Each row of a before or after table is a point. One or more steps were done to the points. Then noise was added and the rows were shuffled. The steps act on columns, c1 being the first. What was done? A step turns or swaps two columns, mirrors them in a line or flattens them onto one, adds a multiple of one to another, or multiplies or shifts one. Angles are multiples of 10 degrees, from the lower column toward the higher: turns from -170 to 170, lines from 10 to 170 but not 90. Use the fewest steps. Two steps may share a column if one is a turn and the other turns, adds or multiplies; they go together, in the order done. Otherwise the lowest column goes first.
(in the rows, 128 means zero)

Before (14 x 3)
[[213 100 188]
 [119 102 127]
 [127 104 157]
 [112 110 123]
 [190 165 131]
 [118 188 124]
 [114 111 130]
 [127 109 140]
 [124 105 128]
 [165 129 138]
 [122 130 131]
 [147 100 133]
 [112 147 167]
 [132 171 121]]
After (14 x 3)
[[126 111 185]
 [216 111 249]
 [122 131 133]
 [120 109 120]
 [112 116 117]
 [117 116 133]
 [112 143 205]
 [132 160 112]
 [127 113 153]
 [119 168 120]
 [125 111 125]
 [165 129 151]
 [191 152 135]
 [149 114 142]]
Steps: multiply c2 by 0.7; multiply c3 by 2

Before (10 x 6)
[[165  92 102 114 163  80]
 [145 115 147 132 189 152]
 [136  98 104 162  86 160]
 [134  98 135 129  82  60]
 [ 80 106  97 131  91 141]
 [ 78  98 118 157 163 123]
 [144  50 125 146  84 132]
 [ 92  81 119 130 102 143]
 [191  90 136 173 106 141]
 [204 115 167 118 217 161]]
After (10 x 6)
[[203  96  63 210 168 160]
 [188 111 108 123  79 139]
 [ 79 192 176 174 114 123]
 [ 81 172 189  99 115 141]
 [145 183 161  97  94 133]
 [136 135 158 103  83 163]
 [ 93 198 176 102 117 140]
 [166 114 148 157 152  78]
 [144 135 109 187 145 156]
 [136 150 133  85 111  58]]
Steps: add 1 times c1 to c2; turn c2 and c3 by -150 degrees; turn c4 and c5 by -70 degrees

Before (10 x 9)
[[107 132 155 142 113 130 136 124 143]
 [127 104 118 138 126 124 148 171 131]
 [117 134 125 120 101 132 135 115 116]
 [126 135 113 127 141 139 149 127 127]
 [127 111 132  90 138 133 149 120 120]
 [143 130 121 110 135 127 130 118 134]
 [108 139 124 113 114 143 126 130 129]
 [105 135 120 103 120  59 125 126 128]
 [107 100 140 142 120 140 145 118 162]
 [104 102 139 139 125 131 127 130 127]]
After (10 x 9)
[[101 128 125 120 117 117 126 115 117]
 [113 130 155 142 108 121 123 124 143]
 [114 140 123 113 108 103 144 130 129]
 [120 134 120 103 106 249  62 126 128]
 [135 125 121 110 142 128 125 118 134]
 [120  96 140 142 107  98 125 118 162]
 [138 107 132  90 127 109 115 120 120]
 [127 126 118 138 127 125 107 171 131]
 [142 135 112 128 126  98 121 127 127]
 [126 103 139 140 104 123 131 129 127]]
Steps: swap c1 and c5; add 0.5 times c8 to c2; multiply c6 by 2; turn c6 and c7 by 150 degrees

Before (8 x 14)
[[137 176 169 114 135 102 124  65  48 187 121 157 172 155]
 [164 105 143 168 111  84 125 121 108 137 164  75 163 126]
 [117 138 136 166 170  90 115 118  84 100 108 154  86 118]
 [100 104 164 147 153 144 203 156 127 178 191 152 152 115]
 [201 144  86 155 112  94 157  65 152  92 169  89 147 174]
 [125 155  85 134 109 123 153 160 105 176  97 157 113 147]
 [192 132  90 151 149 184 172 157 134 106 153  90 138 175]
 [157 111 107  98 164 182 114  72  48  91 186 177 182 135]]
After (8 x 14)
[[202 157  90 152  98  90 159  65 151  97  66  77 150  95]
 [160 113 138 172 104  82 125 121 108 137  65 119 168  76]
 [134 187 180 117 135  96 125  71  24 191 147 106 171 160]
 [100 117 168 151  56 146 207 152 128 177 129 145 154 143]
 [118 148 136 169 137  93 119 114  69 101 224 138  89 156]
 [127 165  81 138 154 123 155 161 103 178 113 114 116 159]
 [191 142  90 155  92 185 175 161 134 108 153  71 135  98]
 [147 120 105  95  62 180 114  71  17  89 156 125 177 178]]
Steps: shift c2 by 10; turn c5 and c11 by 110 degrees; multiply c11 by 2; multiply c9 by 1.3; turn c12 and c14 by 80 degrees

Before (11 x 20)
[[ 93 115 162 142 165 124 117 129 127 171 115  91 148 133 147 120 164 127
   94 151]
 [ 95  78 164  95 102 159 154 150 136 167 162  48 127 111 147 178 105 115
  132 124]
 [115  79 156 186 180 170 116 154 172 179 166 116 133 153 104 136 139 107
  170  96]
 [181 122 107 134 162 132 137 119 154 168 105  34 104 115 178 184 134 106
   73 143]
 [154 127  74 185 164 164  88 159  94 158  86  89 149 150 106 149 151 186
  116  91]
 [152 158 102 120 112 143  74 129  92  81 169 113 133 176 137 131 165 164
   79 101]
 [139 114 162 102 120 103  94 103 119 129 158  75 116 147 116 121 129 140
  150 133]
 [177  79  81  95 179  95  88 169 150 133 127 125 183 108 178 177 173 151
   77 139]
 [189 165 156 178 177  89 142 174 148 167 111  98 157 181 122 170  95 116
  143 104]
 [141 153 129 106 130 160 144 147  86  91 121  33 123  86 123 138 151 158
  129  86]
 [ 95 110 113 112 169 106 121 159  99 149 167 121 113 173 145 195 167  86
   90 120]]
After (11 x 20)
[[ 64  81 115  92 150 102  92  92 151 146 114 128 178 107 180 193 174  99
   73 104]
 [126 250 124 102 123 161 143 130  89 168 114  27 152  86 126 143 152 150
  130  67]
 [ 93 175  92 125 113 145  74 149  94 167 157 113 158 173 135 121 166 150
   75  94]
 [ 72 165 160 184 149 162  85  86  95 113  93  85 185 152 104 164 148 147
  118 147]
 [175 159 113  99  81 158 155  89 132 108 157  45 118 115 146 161 106 121
  132  95]
 [161  95 100 185 168 170 116  83 172  99 158 117 119 151 105 159 139 114
  170 151]
 [151 166  85 105 128 102  94 144 118 111 133  76 128 151 115 119 135 141
  146 101]
 [132 115 132 112 127 103 121  87  98 132 183 119  87 172 141 206 170 113
   91 108]
 [117 199  88 173 152  90 146  69 147 118  73  93 139 180 125 189  94  97
  147 155]
 [174 153 147 140 164 126 117 104 127  93 129  93 143 130 147 140 164 110
   98 162]
 [ 83 214 118 131 128 134 138 116 153  88  87  36  95 113 179 194 135 136
   70 148]]
Steps: turn c1 and c3 by -120 degrees; turn c3 and c11 by 40 degrees; add -1 times c12 to c2; add 1 times c4 to c20; turn c5 and c16 by 30 degrees; turn c8 and c10 by 150 degrees; turn c13 and c18 by -50 degrees

Before (11 x 32)
[[160 134  61 116 151 144 122 158 126 129  81 184  78 132 160 196 123 189
   94  95 124 165 167 212 152 158 101  82  90 150 141 116]
 [193 138  89 170 195 124 117 128  94  56 173 140 118  95  92  66 153 182
  131 146  98 141 158 157  82  75 137 148  80 160 170  95]
 [131 161 127 110 149 173  72 158  61 131 176 173 145  74  75  76  89 137
  174  78 148 101 167  98 110 134  78 110 125 140 164  83]
 [226 151  72  76 117 106 159 124 178 180  73  93 135 162 120  53  99  96
  143 133 167  79 126 170 153 167  92 106 129 101 164 147]
 [165  81 120  47 152 160 121  58  58 135 144 104 194 142 104 134 124 148
  108  68 131 140 183 101 161 174 157 103 152 129 137 124]
 [226 104 177 179 174 165 126 138  78 142  89 143  83 212 146 144 136 131
  142 126  73 101  59 167  95 125 163 157  95 145  78 116]
 [206  84 128 178 194  94 128 165 127  84  80  95 103 170 121 154  68 194
  102 110  78  96 150 192 144 121 145 126  98  97 160  89]
 [124 164 177  98 127 118  99 106 100  98  86 117 132 144 112 125 196 103
  103 120  72 114 103 152 149  97 144 104 129  81 149 159]
 [133  70  75 117 188  99 150 188 108  71 142  99 132 123 172 135 169 146
  100 163 184 144 120 124  86 174  78  88 182 102 137 104]
 [182 116 120 129 147 145 122  87 170 215 200  76 194 132  82 157 128  85
   78 171 110  72 147 190 180 178 148 130 131 187 144 103]
 [207 146 114  73  93 110 152 127 124  79 152  94  60 125 101 138 127 156
   98 105  94  70 131 115 105 166 148 107 118 122 167 114]]
After (11 x 32)
[[230 148  67  69 121 105 196 133 181 177  74 142 131 114 121 146  93 208
  142 129 206  77 125 167 160 170  93 105 128  96 150 144]
 [209  74 123 178 199  88 179 158 124  78  82 192 148 105 126  98  67  86
   98 110 106 100 163 193 152 120 143 125  98  77 142  86]
 [122  79  65 120 187  97 205 191 109  72 143 161 123  99 172 130 167 130
   95 168 214 147 136 126 139 172  74  88 181 130  90 106]
 [132 159 123 112 150 168 122 159  63 128 167 101 173 123  79  86  88 166
  178  81 171 101 120 107 169 131  76 116 129 176 109  86]
 [207 153 108  80 102 108 198 127 124  71 150 174 116 123 108 126 133 117
   99 102 125  70 198 122 173 167 143 110 113 128 110 107]
 [160 132  67 116 149 142 178 150 117 135  93 118 157 149 161  74 123  39
   96  90 154 154 183 206 151 157 101  80  97 119 149 123]
 [129 167 177  96 125 118 150 110 101  96  82 120 105  85 108 152 203 142
  104 124 104 116 124 156 153  95 136 105 126 100 139 153]
 [225 101 182 183 168 168 175 137  80 140  89 111  52 161 146 137 127 110
  140 132 109 110 160 168  84 120 167 151  91  53  96 116]
 [167  89 126  52 150 155 171  48  57 136 139 165 194 137 108 124 129 130
  118  71 161 134  67  97 137 175 157  96 160 114 160 124]
 [194 134  93 169 190 124 173 125  97  57 182 143 152 150  89  54 154 177
  125 152 122 141 143 163 170  84 144 152  80 166  85  96]
 [184 106 123 131 147 140 179  86 167 211 195 148 153 181  81 192 125 128
   73 173 136  79  74 186 141 177 153 129 130 129 176 106]]
Steps: shift c7 by 50; turn c12 and c18 by -150 degrees; turn c16 and c18 by -70 degrees; turn c13 and c23 by -80 degrees; turn c14 and c30 by -80 degrees; shift c21 by 30; swap c25 and c31

Before (14 x 64)
[[106 148  74 131 126 141 131 119 120 136 113 142 102 105 156 134 125 147
  128 122 154 147 121 121 143 125 102 128  85 156 116 125 130 151  96 126
  116 141 129 126 132 130 157 130 148  97 114 141 134 137 117 105 128 108
  123 109 138 143 126 115 106  88 146 136]
 [130 143 143 117 121 112 107 133 163 158 130 104 133 133 142 112 103 181
  103 163 127 111  84 114  90 143 136 139 130 100 165 126 137 107 150 162
  123  92 125 133 132 108 135 163 121 115 111 111 154 119 129 156 137 153
  128 139 165 108 145 135 131 107 131 110]
 [112 153 104 146 158 102 156  98 118 136 105  94 145 128 119 121 140 127
  107 180 132 134 115 174 109 131 127 133 108 111 169 109 120 134 117 142
  127  85 132 117 116 150 110 130 158 145 160 146 152 128 119 157 145 131
  113 110 166 129 127 159 132 118 126 115]
 [132 147 129 132 116 127 157  98 113 122 118 106 125  88 108 121 167 147
  115 144  96  90 105 126 106 101 137 154 122  87 134 156 113 131 133 147
  141 105 133 126 130 119 108 120 107 130 132 144 129 123 146 157 134 109
  134  95 149 144 112  78 108 102 130 163]
 [116 141 136 146 132 116 140  88 133 136 150  91 140 114 143  85 137 128
  109 136 112 177 113 116 133 121 125 124 113 121 192 143 102 108 133 142
  140 128 136 127 134 164 134 149 138 106 123 156 143 112 148 127 125 103
   95 150 157 146  97 164 117 147 124 100]
 [134 162 145 137 155 118 137 129 111 145 114 135 106 136 122 120 141 143
  125 138 137 120 121 115 132 145 139 144 173 120 121 127 116 115 100 122
  103 160 120 118 152 138 131 124 149 108 119 115 162 112 128 119 138 133
  119 147 118 111 110 155 125  97 110 116]
 [127 149  98 148 122  90 141 140 132 135 115 150 125 147 101 117 134 151
  120 155 135 152 123 160 133 119 123  93 159 122 130 145 140 118 117 118
  105 118 123 133 112 132 183 174 134 138 121 132 137 121 167 129 133 136
  113 138 132 138 109 107 143 138 118 121]
 [144 137 109 118  97 137 152 133 154 144 139 116 119  97 109  98 132 136
  113 121 110 142 147 139 122 132  99 146 134 114 117 137 123 142 112 145
  132 110 101 107 110 156 116 136 126 106 152 150 132 125 141 120 122 129
   89 119 141 145 121 133 108 126 112 135]
 [136 114 167 156 127 140 140 125  85 157 187 129 131 146 110 113 170 143
  147 160  95 153 153 160 127 156 114 101 147 129 116 156 104 138 128 180
  112 132 151 127 130 124 134 132 154 130 112 130 136 109 149 134 123 148
  141 117 140 139 149  98 132 111 131 146]
 [141 154 136 126 134 178 146 116  97 162 130 125 130 136 123 115 115 142
  127 149 120 131 174 121 134 124 103 147 142 142 140 155  95 123 139 128
  148 134 150 102 116 130 118 116  88  91 129 129 170 142 130 178 122 105
  121 100 140 110 130 119 151 113 123 101]
 [146 146 118 123 135 166 161 112 116 134 124 129  82 106 145 137 156 118
  123 137 132 127 155 130  94 149 134 157 142  74 123 160 125  96 154 124
  156 126 147 119 144 142 121 121 119 113 104 138 141 119 133 113 122 115
  148 148 152 116 100 117 138  94 118 116]
 [113 161 165 152 151 136 131 124 136 114  96 112 110 113 156 139 120 117
  126 135 122 146 131 102 107 122 149 153 163 118 147 118  98 105 135 110
  143  91  89 115 146  84 128 103 136 127  98 114 117 118 119 104 143 133
  147 142 125 141  90 110 106 124  96  94]
 [157 143 114 117 167 166 106 127 100 109 125 139  70  77 129  97 140 142
   77 126  91 124 129  90 132 128 130  96 123 107 104  96  85 122 100 127
  117 102 145 127 139 144 103 115 162 132 133 139 138 148 118 143 111 122
  126 126 103 107 113 129 126 131 145 123]
 [147 162 124 118 128 140 142 133 145 118  92 126 142 116 114 137 146 144
  133 127  90 108 116 128 139 130 135 132 152 100 132 128  97 108 153 149
  112 138 124 158 157  91 118 116 112 135 133 144 121 132 105 118 107 155
  144 106 133 150 131 152 147 148 126 152]]
After (14 x 64)
[[141 153 137 125 133 175 146 115  95 161  87 125 131 136 122 115 116 135
  127 151 121 132 176 121 134 122 101 146 142 139 140 158  96 121 139 128
  150 134 150 127 116 128 118 117  88  90 128 129 170 137 130 177 121 156
  116 100 139 109 131 119 111 113 121 102]
 [155 144 115 116 166 165 107 127 100 109 138 141  69  78 128  98 141 133
   78 125  93 124 129  90 134 127 131  97 124 108 103  96  84 121 100 127
  118 103 147 126 140 142 104 116 161 130 129 139 135 154 118 141 109 129
  118 125 103 108 112 130 127 129 145 122]
 [133 165 146 135 155 118 137 129 111 144 160 134 105 136 123 119 140 134
  127 139 137 118 120 116 133 146 138 143 174 121 121 124 115 116  99 125
  104 160 120 135 152 138 132 126 150 107 124 114 163 100 128 118 139 135
  127 147 117 109 111 156 120  94 110 116]
 [146 146 119 122 133 164 161 111 118 133 119 129  81 105 145 136 156 124
  123 138 133 127 156 129  93 149 135 159 143  74 125 160 125  94 155 124
  156 125 147 127 148 143 122 121 118 113 118 138 141 128 132 113 123 137
  151 146 152 114  99 117 121  94 119 117]
 [147 163 124 118 126 142 141 134 145 116 167 128 140 115 115 138 145 136
  133 125  90 107 116 128 139 128 134 132 152  99 130 129  99 108 154 150
  113 137 124 128 157  93 117 115 110 135 129 142 122 134 106 119 107  95
  143 106 132 150 131 153  89 149 124 152]
 [132 148 131 132 117 129 160  98 112 124 181 107 123  87 108 121 166 136
  117 145  96  92 105 127 106 100 137 153 125  89 135 154 114 132 133 148
  142 107 133 120 130 118 107 122 105 131 128 146 128 132 146 159 135 133
  133  95 150 143 111  77 136 104 130 165]
 [136 114 165 155 128 141 139 124  87 157   6 129 131 145 110 113 171 136
  148 164  94 152 152 162 127 158 115 103 148 128 117 154 102 138 128 181
  112 132 153 135 129 126 134 132 154 130 122 130 135 114 148 133 124 124
  147 117 139 140 148  97 163 112 130 146]
 [112 154 103 146 160 102 155  99 119 135 166  95 145 130 119 122 139 127
  106 181 129 133 117 175 107 131 128 133 109 109 171 109 120 132 118 143
  126  85 132 134 118 151 111 130 160 147 141 144 148 135 119 157 145 141
  107 110 165 128 126 158 110 118 126 116]
 [113 142 137 146 131 115 140  86 132 137 103  93 139 114 143  85 137 127
  108 137 113 177 113 115 132 119 126 123 116 121 194 141 102 109 134 143
  140 128 137 120 136 164 133 147 138 106 125 156 142 101 149 126 126 133
  102 150 157 147  96 165 150 146 123 101]
 [143 137 111 116  96 135 151 136 154 142 141 117 118  97 110  97 132 131
  115 122 111 142 148 141 124 131 101 148 134 113 117 138 124 143 111 144
  130 108 102 138 113 155 116 137 124 103 139 149 132 119 139 119 122 148
   91 119 141 146 121 132 151 125 112 136]
 [131 143 141 116 121 113 107 134 163 159 120 103 133 133 144 111 103 149
  105 162 127 111  84 115  91 142 136 140 129 100 164 127 137 108 150 161
  122  92 126 137 132 110 136 164 122 115 120 110 154 132 127 156 136 120
  128 139 167 105 144 136 123 107 129 109]
 [110 162 166 152 150 137 131 124 136 114 224 112 110 115 154 139 120 122
  127 136 121 146 129 102 106 122 147 152 163 117 147 117  98 107 134 110
  143  93  89 133 146  85 126 103 136 128 116 112 116 137 117 101 143 141
  145 141 125 141  89 112 123 122  95  94]
 [128 149 101 147 122  89 141 140 129 134 128 149 123 146 101 116 132 140
  120 156 135 151 123 159 129 118 123  92 160 120 130 145 141 117 118 119
  105 119 121 128 111 132 184 174 134 139 126 131 136 119 167 129 132 121
  115 137 133 137 109 107 109 140 117 120]
 [108 148  74 131 128 142 132 119 120 136 193 142 101 106 155 133 126 135
  128 123 153 144 121 119 145 125 102 129  86 156 117 124 130 152  96 125
  115 143 130 123 132 131 155 131 150  96 121 142 134 129 119 103 131 131
  124 109 137 145 126 115 136  89 145 133]]
Steps: turn c11 and c61 by 140 degrees; multiply c11 by 2.5; multiply c18 by 0.4; add -0.3 times c38 to c50; turn c50 and c55 by -20 degrees; multiply c54 by 0.4; turn c40 and c54 by -110 degrees; multiply c47 by 0.4
